Each row of a before or after table is a point. The points were changed in one or more steps. Then noise was added and the rows were shuffled. The steps act on columns, c1 being the first. Name the steps. A step turns or swaps two columns, mirrors them in a line or flattens them onto one, adds a multiple of one to another, or multiplies or shifts one. Angles are multiples of 10 degrees, from the lower column toward the higher: turns from -170 to 170, lines from 10 to 170 but not 90. Use the fewest steps. Two steps may share a column if one is a turn and the other turns, adds or multiplies; they go together, in the order done. Otherwise the lowest column goes first.

Before (14 x 3)
[[  1 -15 -23]
 [-55   3  19]
 [ -3 -24  -7]
 [-12 -36   5]
 [-29   4  26]
 [-60  10  41]
 [ -6   9 -23]
 [ 24 -14 -17]
 [-45 -37  18]
 [  3 -23 -16]
 [ -7  -2 -11]
 [ -8 -25   8]
 [-58   7   6]
 [-27  21  28]]
After (14 x 3)
[[ -1 -12 -17]
 [  2 -24  -6]
 [  2  24  29]
 [  0 -26   6]
 [  0 -23 -16]
 [ -2 -14 -23]
 [  1   7 -22]
 [  0   7   7]
 [ -2  -4 -10]
 [  0 -36   7]
 [ -1   4  28]
 [ -1 -37  17]
 [  1  11  40]
 [  0   2  19]]
Steps: multiply c1 by 0

Before (9 x 6)
[[ -2  26 -44  51 -10  23]
 [-23  -4  14 -15 -11 -10]
 [-31   4  13  41 -60  19]
 [ 16  -4  13  -4 -10 -17]
 [ 22   7 -19  18   3  41]
 [-47  12  55  12 -28 -16]
 [-19  27   2 -38 -24 -25]
 [-24 -16 -17 -34  -9 -12]
 [  7 -25 -50 -12   3  -6]]
After (9 x 6)
[[  8  -2  51   3  25  -5]
 [-45 -26 -55  -2 -18 -24]
 [-34 -59 -20 -37 -15  14]
 [ -6  -5  34 -59 -28  22]
 [-15 -18   5  38 -31 -28]
 [-21 -10 -11  18   3 -13]
 [ 14   4  15 -22  -7  43]
 [ 18 -10 -12   6   1 -13]
 [-22 -12  22  29  14 -16]]
Steps: turn c1 and c6 by 10 degrees; turn c2 and c5 by -80 degrees; turn c3 and c4 by 170 degrees

Before (12 x 11)
[[ -3 -24  25  27  -3 -20  18  36  -4   4   4]
 [-19 -23   1 -21   3   3   2  10  44  39  -4]
 [ -3   4 -15  -8  24  -5  -5  13   5 -27  12]
 [-19 -21 -20  20 -27 -31   3  22 -14   0  16]
 [ -4   6 -12  -5 -30  13  -9   2  14 -10   4]
 [ 14 -10   3  19  -1 -29   1  16   7   9 -27]
 [ 20  11  -5 -31 -17  -1  29  15   6   9  -9]
 [ -3  11  -2  48   3 -12  -6 -22  30  21  19]
 [ 14 -42 -24   9 -19  10  -2  11  10  23  20]
 [-15 -28   2   2  37  -9  21  13  -9  -2 -23]
 [ 13   5  36   6  13  -9   2 -11  -5  31  19]
 [  9 -31   8 -36 -32 -23  32  16   9   3  -8]]
After (12 x 11)
[[-16 -29   0  -5  60 -10 -23  -3  -9  -1  23]
 [ 13   6  35  12  21  -7   6  -9  -7  29 -18]
 [ 21  10  -5 -35 -23  -3 -33  -5   6  11  -3]
 [ 13 -10   2   8  -2 -28 -11  13   7   7  33]
 [ -5   3 -13  -4  38  -4  -4  11   4 -26 -15]
 [-20 -21   1 -24   6   2  -8   5  43  37  -2]
 [  8 -28   8 -37 -51 -22 -36  -8   9   4  -5]
 [ -4 -24  25  28  -6 -20 -38  17  -4   3   4]
 [ 15 -41 -23  16 -31  12  -7  10  12  22 -17]
 [ -3   6 -11  -3 -46  15   8   6  14 -10  -5]
 [ -3  10  -3  52   4 -15  18 -14  31  20  -1]
 [-18 -22 -21  25 -44 -30 -17  16 -15  -1  -7]]
Steps: mirror c4 and c11 in the line at 10 degrees; multiply c5 by 1.6; mirror c7 and c8 in the line at 110 degrees

Before (9 x 14)
[[ -8 -14   8   1   4  12   7 -14   6   4  -1 -11 -16  13]
 [ -7   5  23   4  -3  -8  -9 -10  10   5  11  -1  60  -8]
 [ -6 -22  14   2  -2   7 -12   9  -2  34 -13  -2 -11  12]
 [ -8   6   5 -18  -9   6  -2  -8 -26  -5   0  -7   9  -4]
 [ 21 -20  -9   3 -18  -5  -5  -9   9   6  -7 -10 -17  15]
 [ 18 -22  21  -6 -15   5 -13  12  11  -5  12   8 -17  13]
 [  3  25   3   1   4   1 -12  11   6  17   4  -5  -1  -4]
 [ -3 -11 -16  -5  -3  -1 -11   1  15   5 -15  19  -3  -7]
 [ 12   0  13   2  -1  13   9  13   9   0  -6  -9  -5   2]]
After (9 x 14)
[[ -3 -22   7   1  -5   1 -13  10   4  19  18  -7  -1   7]
 [-51  16  -8   3 -19  -4  -6 -10   8   8 -11  10 -16  13]
 [-30   7  12   2  -6  12  10  10   9   2   5  -3  -4  12]
 [  7  27  13   2  -1   7 -13  10  -3  33  -9   0 -13 -18]
 [ 19 -10  23   3  -3  -7  -9 -10  10   6  -1   1  58  -1]
 [ 10  19 -15  -6  16  -2 -10   1  15   5   0  10  -2   1]
 [-44   7  22  -5   0   5 -14  11  11  -3 -22  18 -17  11]
 [ 20  -4   7 -19 -10   5  -3 -10 -27  -5   4   3   8  -6]
 [ 12  12   9   2  -6  13   9 -14   7   7 -12 -10 -17 -22]]
Steps: multiply c1 by 2.5; turn c1 and c14 by 150 degrees; turn c2 and c11 by 130 degrees; turn c5 and c12 by -60 degrees

Before (11 x 20)
[[ -6   4   6 -18  16  12   2   8  -5  22   1  -7   0   2   7  -6   9   9
    6   3]
 [ -7   4 -14  -4  16  14   2 -10  -7  24  -3  11  10 -10 -12  14  10 -12
    1 -13]
 [-14   1 -13  10   7  -8  13   5   2  -6  -8 -22 -14  -3   1 -13  10   5
    8   7]
 [-13   8   5   3  -6  -9 -18  -7  -3  18   2   5   4   0 -16  10 -14   3
  -10  -3]
 [-17   0   7  -2  -4   4 -20   9  -2  -7  22  -6 -16 -18 -10 -11 -19  -3
   20   3]
 [ 12 -12  12   9  -1  16  -5   5   0   1 -14  -4 -14 -10   7  13  -2  14
    8  16]
 [-12   5  -4 -21  20 -10  11   2   8   4   1   6  12  -7 -16  -9  -8   7
   -2  -6]
 [-19   3  -3   6  -9 -16   9  -1  -2  10  19 -18  -3   8   8  18  14  14
    4   5]
 [-11  -2 -18  -1  18   5  -8 -15  -3  -8  14   9   6   6  -7   5  -3 -10
   -2  -5]
 [ 11  -9 -15   4  -2  -8  -4   1   5  16  17   1  -4   7  16  14  -1   6
  -13   0]
 [ -5  -7   4 -19  -5  10   8  -8  14  -6   6 -14  -2   4  -2   7 -15  15
   -2   0]]
After (11 x 20)
[[-18  -1   7  -2 -11 -26  22  24  -3  -6 -19  -5 -16 -19  13 -10 -19  -3
  -19   3]
 [ 11 -13  12  10  -4 -14 -14  11   0   1  -5  -4 -14  -9  -5  13  -2  14
   -9  16]
 [-14   0 -14  10  20 -38  -6  13   2  -5  14 -22 -15  -3   1 -14  10   7
   -8   6]
 [-21   4  -3   7 -27 -47  18  -2  -4   9   8 -18  -2   7  -8  18  12  14
   -6   4]
 [ 11  -9 -15   4  -7 -40  17   2   6  17  -3   1  -5   8 -19  14  -1   5
   10  -1]
 [-11   6  -4 -19  61 -40   1   6   8   3  12   6  15  -8  15 -10  -8   7
    4  -4]
 [ -7   5 -14  -4  48 -16  -3 -26  -7  24   2  13  10 -10  11  16  10 -14
    2 -12]
 [ -6   5   3 -17  48 -18   1  21  -6  23   1  -6   0   1  -6  -8   8  10
   -7   3]
 [-12   9   5   3 -19 -38   2 -18  -3  18 -17   4   5   0  15  10 -16   3
   12  -2]
 [ -6  -6   4 -20 -14 -21   6 -19  14  -5   7 -16  -1   3   2   7 -14  15
    3   0]
 [-10  -3 -17   1  54 -24  14 -38  -4  -7  -7   7   6   6   7   4  -3  -9
    4  -6]]
Steps: multiply c5 by 3; shift c6 by -30; swap c7 and c11; multiply c8 by 2.5; turn c15 and c19 by -170 degrees
